Each row is a point. Two turns around zero, p and q, are shown by what they do to some points. Write where each new point lands after one turn and then the other. Backwards means that the second turn is done in reverse. Each puzzle has new turns, and all numbers are rounded.
In the rows, zero is written as 128.

Turn p:
[ 89 149] => [ 84 122]
[129 160] => [110 154]
[166  75] => [190 108]
Turn q:
[157 171] => [180 132]
[161 100] => [127  85]
[109  83] => [ 81 115]
[ 84 157] => [123 180]
Where do these land?
q, then p: [135 191] => [151 187]
p, then q backwards: [103  82] => [173 101]
q, then p: [146 111] => [141 107]

Turn p:
[135  77 118 130] => [131  91  93 142]
[ 77 166 165 166] => [ 98 146 195 163]
[184 173 175 104] => [195 146 168  89]
[130 134  82 143] => [115 158  94 139]
[103  79  94 141] => [ 93 102  86 154]
[140 139 134  83] => [137 125 132  81]
Turn q:
[166 180 158 140] => [140 181 174 140]
[160  95 135 123] => [139  93 154 139]
[143 113 101 121] => [154 108 118 136]
[ 93  94 116 120] => [109  95  97 115]
[ 56  78 121  70] => [100  72  81  57]
[110 145 142 166] => [ 96 156 123 148]
[168 190 123 156] => [158 190 148 161]
Where do these land?
q, then p: [ 56  92  31 140] => [ 86 156  13 140]
p, then q backwards: [154 122 158 156] => [173 125 109 132]
p, then q: [124 155 171 120] => [110 129 173 111]
q, then p: [161 149 129 107] => [167 130 143 114]
q, then p: [123 108 139  91] => [129  94 120 102]
q, then p backwards: [151 142 140 154] => [120 147 138 160]

Turn p:
[162 105 124 102 132 103 126 144] => [166  94 132 121 107 139 135 127]
[164 123 124  90 122 161 181 129] => [128 122 150  88 123 195 128 135]
[ 97 139  82 100 106 178  91 187] => [151 179  83 140  94 149  65 161]
[156 165 192 112 150  61 169  65] => [121  89 188  57 166  82 176  95]
[127  75 167  96 122 149 154 112] => [ 98  92 179 127 105 152 121 157]
[152 178 135 179 162 124  78 138] => [169 149 116 159 191  97 119  93]
[ 97 120 111 163  72 146 118 132] => [ 99 178 117 166  93 128 135 124]
[126 177  77 124 125 128  98  59] => [ 98 140  88  98 134 109  97  52]
[ 70  71 139 186 161 103 137 185] => [121 111  97 196 139 102 173 208]
Turn q:
[127 104 135 110 117  80 113 172] => [ 99  88 156 116 115  86 134 142]
[ 84  85  98 129 160 159  89 126] => [ 81 122 116 186 170 132 105 114]
[101 100 128 158 151  76 187 108] => [142 115 153 166 121 131 211 115]
[146  91 179 132 104 124 104 117] => [105 137 181 104 115 132 111  93]
[114 158 180 144 209 174 184 132] => [151 188 153 142 175 186 164 192]
[150 184 175 160 130 184 118 115] => [156 192 135 112 111 177  86 152]
[155 115  73 166 100 182 186 101] => [172  94  81 130 131 207 135  89]
[159 169 148 142  87 139  89  82] => [155 174 121 104  85 125  81  95]
[ 80 104  58 121  89  93 102 158] => [ 80  64  81 161 101  88 130 117]
[151 144  69  91 137  95  93 159] => [143  84  99 128 142  61  99 147]
[142 154 165  54 124 102 143 138] => [124 149 132  58 143  82 152 151]
Where do these land?
q, then p: [ 90 194 156 141 120 128 114 155] => [165 199 110 123 104 119 134 145]
p, then q: [155 114 173 107  64 167 155 103] => [ 87 197 140  84 104 162 125 131]
p, then q: [169  50 117  86 137 144 112 150] => [ 98  91 155 112 125 181  74  87]
q, then p: [131 108  85 132 154 139 128 122] => [121  99 109 159 152 139 135 116]
p, then q: [ 82 140 189 220 148 122 133 129] => [155 139 167 187 108 127 191 196]
q, then p: [ 99 179 166 135 109 161 152 175] => [153 191 114 116 105 154 101 176]
q, then p: [110 161  50 141  92 113 111 128] => [127 128  74 160  76 142 156  85]
p, then q backwards: [189 109  83  96 184 154 109  76] => [176  65  71 137  88 181 123 130]
p, then q: [104 101 163 126 136 110 104 123] => [111 109 168 138 100 115 141 128]
p, then q backwards: [ 92 151  79  71 102  51 182 110] => [124 169 140  68  35  96 171 142]
q, then p: [185 100 147 153 161 119 109 137] => [151 100 188 158 149 112 116 124]

Turn p:
[164 186 148 103 130  65 115 174 148 143 116] => [197 135 162 119 115  85  78 143 155 160 143]
[ 89  73 111 110 142 100 176 169 109 191 135] => [ 80 119 117 143  86  43 171 156 132 140 122]
[130  77 175 164 150  69 132  96  98 104 105] => [119  52 174 126 127 104 126  90  83  98 117]
[186 142 123 108 170 172 127 160 170 164 155] => [142 150 118 155 183 125 123 202 138 162 162]
[ 78 126  75 146 106  75 156 188 149 108 119] => [126 144 100 153  91  66 104 104 182  96  80]
[172 173 124 163 101 170  80 112 170 141  70] => [162 132 139 179 127 217  87 131 140 171 126]
[ 72 171 171 121 145 169 142 130  90 124 167] => [ 82 201 162  82 131 131 133 124 106 110 150]
[144  78 143 144  77 134 100 113  82  87 141] => [130  79 115  92 101 173 135 137 102  71 114]
[143 154 154 113 103  88  75 147 136 170 174] => [163 126 123 108  87 114  89 151 132 133 202]
[116  88 167  90 153 154 126  86 109  95  61] => [ 85  81 156  84 158 158 141 105 105 171  83]
[155 166 119 143  91 165 112  83 188  96 171] => [160 146 104 137 168 201 124 108 169 100 175]
[101 139  85 134 105 162 197 117  88 159  74] => [111 170 140 159  90 139 202 115 131 154  67]
[114  93  68 126 189 143 125  89 127  81 175] => [108 131  54 126 200 112 147  97  90  99 123]
Turn q:
[154 149 175 125 143 129 209 161 102 140  81] => [136 152 174 194 156 158 161 127 108 126  65]
[137 157  75  92 143 170  81 100 164 120 172] => [145 170  82  76 115 135  79 114 176 147 160]
[159 158 188 149 120 127 145 134 184  86 119] => [111 155 171 175 124 109 100 123 166  69 116]
[166 104 159 161 122 152 149 152  90  89 126] => [142  98 154 164 145 180 119 127 110  82 132]
[157 161 152 186 120 123 173  70 155  74  87] => [136 123 136 211 141  88 105  59 147  83 118]
[ 89  92 103  69 132 159  81  87 145 136 119] => [122 106 131  55 119 125 129  99 172 184 148]
[159 118 164 192 190 112 160 146 156 104 102] => [137 115 161 196 195 101  97 157 135 100 116]
[ 82 101  95 113 106 158 109 104 130 208 183] => [140 141 117  89  82 125 151 144 112 204 199]
[114 121  82 130 116 107 157 176 111 122 114] => [134 113  85 137 139 142 181 157 127 118 108]
[156  83 103 110  86  70 104 179 101 173 125] => [156  85 118  91  79 128 159 194  89 123  89]
[112 141  82  69 154 128  51  57 112 156 189] => [140 157  88  19 115 108  83  95 107 179 162]
[ 65 102 118  86 112  97 120 142 101 144 179] => [108 136 121  58 123 126 188 146  95 135 160]
[113 178 168 183 119 132 124 155 115 112  68] => [ 56 113 125 199 131 136 112 122 119 115  94]
Where do these land?
q, then p: [100 114 105 114 122 140 157  76 168 153 175] => [181 141 132 129 133 102 161 128 150 118 196]
p, then q: [137 146 109 139 117 185  95  68 126 171 111] => [145 151 111 169 111 180 124 117 107 179 175]
q, then p: [192  90 108  99 135  85  84 131 139 153 143] => [175  81 117  87 113 123 105 181 142 159 104]
p, then q: [129  76 170 101 139 192 110 139 137  38 138] => [ 93 115 142  70 202 169 136 131 194 166 118]
q, then p: [ 80  98 121 117 148 130 129 168 125 141 116] => [ 85 144 135 138 134  83 144 156 144 142 123]
q, then p backwards: [136 170  79 172 107 150 126 115  92 182 168] => [130 149  71 140 132 134  57 113 109 186 142]
p, then q: [161 159 127  94  81 110  83 110  53  81 151] => [181 137 131  81  97 201 119  87 142 109  77]
q, then p backwards: [ 88 153 165 180  62 110 193 152  86 130 112] => [112  84 104 208 134 154 173  84  90 179 131]
q, then p: [115 137 147 162 145  96 171 105 100 119 123] => [133 126 155 138 137 106 142  97  73 103 116]
p, then q: [149 152 180  86 150 180 187 106 149 144 110] => [115 197 196 155 162 128 137 155 127 166 127]
q, then p: [157 132 103 117 165 102 147 174 178 121  52] => [126  95 150 195 147 105  79 128 159 169  79]
q, then p backwards: [ 94 110 122 155 167  56  56 191 184 104 137] => [127  49 155  89 159 139 134 221 144 113 185]
